Each row of a before or after table is a point. The points were changed in one or more steps. Then noise was added and the rows were shuffled. The steps act on how far a point lies along the listed directions, d1 being the first. Name the steps. A step turns or swaps two directions, mirrors them in a line or flattens them onto one, adds a multiple of one to another, or multiplies one. Angles are multiples of 10 degrees, from the lower direction toward the higher: turns from -170 to 170, lines from 10 to 170 but not 90. Use the fewest steps. Two steps may share a direction if one is a turn and the other turns, adds or multiplies; they go together, in the order done. Otherwise the lowest direction goes first.
(in the rows, 128 means zero)

Directions:
(1): [151  87 138]
(2): [ 88 110 148]
(3): [142 146 171]
Before (9 x 3):
[[160 109 121]
 [155 139 114]
 [158 159 117]
 [125  97 178]
 [ 87 153 156]
 [135 139  84]
 [103 157 168]
 [160 110 121]
 [135 118 102]]
After (9 x 3):
[[ 87 148 176]
 [160 109 119]
 [ 78 147 159]
 [112  92 184]
 [156 138 116]
 [153 156 123]
 [161 113 119]
 [145 122  98]
 [148 145  78]]
Steps: add 0.5 times d3 to d2

Directions:
(1): [165 115 142  87 106 100]
(2): [118 114 182 154 141 102]
(3): [110 172 126 104 155  96]
(4): [167 171 151 142 127 151]
(5): [ 91 140 157 103  94 153]
(6): [122 147 113 159  82  96]
Before (10 x 6):
[[145 112 125  59 130 124]
 [177 155 146 107 117  97]
 [137  91 176 104 148 127]
 [137 166 108 127 152 142]
 [142 108 201  85 124 159]
 [ 90 170 151 128 135 130]
 [116 116  88 132 134 139]
 [116  85 140 155 164 136]
 [120 109  88 129 107 138]
 [104 147 180 120 180 142]]
After (10 x 6):
[[162  99 198  97 135 141]
 [130  88 185 109 149 123]
 [119 159 145 137 149 109]
 [113 118  82 127 134 144]
 [121 111  79 124 104 140]
 [108  87 150 155 160 135]
 [156 157 156 103 106 109]
 [121 140 180 127 189 127]
 [134 166 107 121 151 146]
 [142 117 121  57 123 131]]
Steps: flatten d1 and d5 onto the line at 20 degrees; multiply d2 by 1.3

Directions:
(1): [122 171  66 164 141 143 104 119 123 135 107]
(2): [138 137 109 126 152 133 174 145  83  78 150]
(3): [168 133 119 117 154 115 168 103 175 121  91]
Before (8 x 11):
[[166 160 115 136 151 108 165 116 188 145  92]
 [105 105 177 124 103 116  86 134 130 146 126]
 [124 154 115 132 135 130 113 116 147 130  96]
 [109 137 109 144 108 141 112 142 106 115 144]
 [ 97 140 121 159  87 146  44 116 126 167 103]
 [108 109 162 117 103 132 106 155  86 112 183]
 [142 148  95 137 148 141 144 133 105 112 138]
 [137 141 133 122 142 127 151 129 153 135 119]]
After (8 x 11):
[[140 140 133 121 146 127 160 134 144 125 123]
 [105  85 205 112  93 109  85 135 143 154 129]
 [139 163  73 151 153 145 136 130 103 113 132]
 [105 145  98 153 104 143  95 135 115 129 134]
 [ 89 162  91 180  87 152  16 107 137 188  85]
 [169 174  91 145 166 112 182 122 164 121  99]
 [122 171  88 145 145 136 110 115 140 127  93]
 [107  84 201  99  84 122  99 152 109 130 185]]
Steps: multiply d1 by 2; add 0.5 times d3 to d2

Directions:
(1): [144 179 142 158 191 115 161 155 132 136 124 103 113 141]
(2): [ 99  99 152 119 161 124  82 167 117  93 123  86 150 113]
Before (10 x 14):
[[120 139 178 171 242 117 100 200 113 110 121  85 119 134]
 [124 130 111 128 124 111 145 148 132 151 127 142 101 130]
 [170 209 117 160 143 130 197 132 127 160 115 128 108 138]
 [144  98 105 126  60 128 133  86 128 123 145 158 127 158]
 [140 103 109 118  67 131 113 107 123 148 131 153 138 138]
 [131 132 136 107 135 105 115 134 114 126 129 116 139 121]
 [134 118 146 111  96 124 123 106 115 131 126 157 107 129]
 [ 94  83 144 105 144 137  20 187 105  73 104  60 168  97]
 [129 140 125 144 121 131 180 114 122 152 141 160 124 135]
 [ 91  44 120  97  94 150  63 133  99  85 106 119 172 109]]
After (10 x 14):
[[108  97 133 110 129 140  42 169 109  88 106  79 158 105]
 [162 203 122 158 151 129 186 140 123 152 114 119 113 135]
 [137 101 110 116  70 131 108 110 122 145 130 149 139 136]
 [133 134 135 108 133 105 119 130 115 129 130 119 137 123]
 [ 98  52 114 100  85 151  74 123 101  95 108 130 165 114]
 [124 136 131 143 125 130 172 120 120 146 140 153 127 133]
 [121 127 113 128 127 111 141 151 131 149 126 140 103 129]
 [139  93 109 125  65 126 125  91 125 117 144 151 130 155]
 [131 116 148 111  98 124 120 110 114 129 126 153 109 128]
 [128 148 171 175 230 118 114 188 116 119 122  98 113 139]]
Steps: multiply d2 by 0.7

Directions:
(1): [ 95 133 151 150 181 143 120 143 107 128 157  65  93 121 166 142 126 130
 169 146]
(2): [100 135 166 139 135  82 124 147 178 117 130 103 171 139  82 153 140 150
 116 173]
Before (12 x 20):
[[170 128  76 119  85 142 137 116 137 122 110 203 133 127  91  88 127 139
   80  95]
 [101 147 163 137 148 116 129 142 138 116 141 106 123 115 140 123 135 135
  138 175]
 [113 134 126 139 188 194 123 124  37 140 166  63  35 112 204 120  96 122
  174 107]
 [134 136 114 113  99 107 134 104 151 127 115 168 144 126 116 105 127 117
   98 137]
 [170 101 110 118  78 149 137 112 111 145 100 180 109 119 114 100 116 102
  114  98]
 [116 128 116 130 142 152 113 134  86 124 135 112 109 102 171 123 138 113
  143 109]
 [110 146 144 123 131 110 124 142 168 130 133 116 155 155 102 151 125 139
  140 149]
 [122 133 107 159 174 179 137 144  73 133 162  88  66 106 196 111 104 103
  180 107]
 [ 69 135 160 143 202 108 103 144 134 137 143  63 113 139 140 153 124 146
  165 180]
 [128 123  97 124 139 138 120 129 125 129 145 108 109 127 149 104 115 105
  143 128]
 [ 98 135 127 130 191 154 129 140  95 124 167  78  90 117 180 132 134 129
  175 142]
 [ 98 145 162 163 183 141 133 141 116 144 134  58 100 128 165 129 128 132
  156 151]]
After (12 x 20):
[[132 127 114 102 100  77 118 114 177 137  87 184 182 154  65 126 129 143
   86 147]
 [136 140 135 114  97 109 137 125 149 117 114 170 148 118 113 105 135 129
  103 151]
 [113 125 117 128 139 107 117 139 158 123 143 100 139 135 116 118 123 117
  132 155]
 [ 78 146 197 143 149  62 119 157 186 113 141  68 180 147  47 171 128 175
  100 202]
 [106 136 145 116 132  77 134 144 183 112 133 127 187 140  75 144 152 152
  106 174]
 [128 141 152 138 109  87 142 132 181 135  93 135 180 148  78 124 139 143
   86 154]
 [ 89 143 166 166 148  73 135 171 191 112 146  84 178 133  75 152 128 147
  125 185]
 [121 134 105 154 175 183 124 137  84 125 161  99  59 111 175 106 120 136
  158 115]
 [ 94 136 150 137 137 102 110 149 141 112 131  99 160 116 117 145 150 135
  123 151]
 [113 109 157 152 157 157 123 141  97 142 142  81  73 113 156 129 117 111
  171 139]
 [151 136 100 103  98 140 131 118 138 138 116 169 137 148 119 122 117 120
  129 103]
 [123 137 112 125 138 144 130 104 106 134 137 132  91 114 173 102 119 107
  138 127]]
Steps: turn d1 and d2 by 120 degrees

Directions:
(1): [152 108 102  72 133 108 140  73  72 117 138 134  90 141  79 123 143 126
 161 143 109 135 145 100  95 142 122 132  86  88  92 140]
(2): [156 190 108 112  92 162 117 155 105 120  88 141 116 141 160 158 134  91
 134 142 119 117 167 139 103  68 155 172 151 101 114 134]
Before (12 x 32):
[[142  59  98  65 158 109 149  47  73 133 143 131  94 130  69 110 134 157
  160 138 111 144 121  96 102 184 107 125  78 101  95 145]
 [ 94  87 158 175 147  80 128 145 179 142 151 116 151 127 113 107  93 153
  119 113 143 127 101 129 145 153 122  74 126 157 176 116]
 [127 126 134 165 135 139 131 148 165 133 114 142 140 142 145 122 125 127
  119 107 135 120 105 146 140 124 122 111 148 171 151 134]
 [165 152  79  51 111 121 150  71  35  99 119 140  84 143 106 144 156  97
  170 147  95 116 184  87  59 124 129 149  85  60  80 140]
 [ 77 104 154 157 138  98 131 124 151 135 158 109 139 109 131 101 126 160
  112 115 155 133  96 132 155 157 114  96 147 157 145 122]
 [158 150 111  92 103 125 140 116  89 113 123 118 101 165 112 149 123 103
  134 159 116 144 143 134 109 134 145 126 101  95 104 149]
 [140  57 129  69 139  87 137  59  67 139 167 113  89 141  59 106 130 157
  171 149 123 138 119  85 103 205  93 103  49  99 109 138]
 [158 161  91  75 103 143 124 106  89 108 102 142  79 129 108 145 129  88
  157 142 109 127 165 111  97  72 151 168 131  71  88 139]
 [109 122 162 178 161 118 142 159 174 118 145 130 155  92 150 117 134 144
  109 113 138 116  91 145 154 136 134 120 156 177 171 110]
 [137 201 118 132  90 167 108 183 124 132  84 130 141 151 184 158 139  82
  102 138 132 105 124 151 124  73 172 184 190 133 117 113]
 [123 120 139 146 131 118 134 145 147 111 127 123 160 107 133 147 113 132
  104 117 144 133 118 149 130 147 122 108 143 150 139 121]
 [120 126 118 100 127 124 130 105 103 111 131 127 135 128 133 113 108 138
  138 130 123 112 123 106 120 136 129 119 121 109 139 141]]
After (12 x 32):
[[154 152  88  71 107 133 132  96  83 102 108 137  69 134  93 141 135  94
  166 146 107 129 164 102  98  81 146 159 121  72  85 134]
 [131  75 111  69 150  88 147  56  72 128 161 122 101 150  65 107 156 131
  145 140 113 135  91  90 114 187 117 122  92 111  82 119]
 [166 199  84  79  81 157 131 123  59  99  87 146 105 142 156 165 148  74
  152 143  97 104 193 112  59  80 147 176 128  65  94 137]
 [160 169 109  99  92 134 139 131  98 115 116 117 107 164 126 155 113  98
  127 155 113 142 147 142 110 114 154 132 109  98 103 147]
 [144 189 108 126  89 192 110 177 125 134  66 143 136 131 199 169 119 104
  116 134 128 115 164 159 113  63 160 187 184 121 127 139]
 [123 156 118 115 116 143 122 133 116 112 117 129 148 129 156 121 109 127
  133 131 127 109 127 119 119 111 137 132 142 112 145 135]
 [ 75 124 153 166 127 116 124 147 161 133 143 114 144 110 159 109 122 146
  104 119 161 129 105 147 155 132 125 110 168 167 149 120]
 [124 108 137 136 140 107 143 134 139 108 134 125 157 109 118 146 110 142
  112 112 139 141 117 141 127 156 118  99 133 148 139 124]
 [148 211 140 144  63 191  95 211 130 145  72 128 140 139 208 168 112  91
  127 145 140  99 157 160 116  66 153 177 171 124 150 128]
 [128 101 137 152 152 116 137 118 154 134 132 141 127 145 112 107 130 141
  134 108 131 123  98 136 136 147 105  98 123 169 150 138]
 [110  94 159 162 175 105 149 136 161 118 165 130 148  96 125 108 136 153
  116 118 137 123  82 132 149 158 122 106 135 176 168 115]
 [ 93 117 158 186 136 102 118 172 191 145 133 117 160 127 139 118  92 147
  111 114 144 121 107 141 149 129 130  81 141 162 182 116]]
Steps: swap d1 and d2
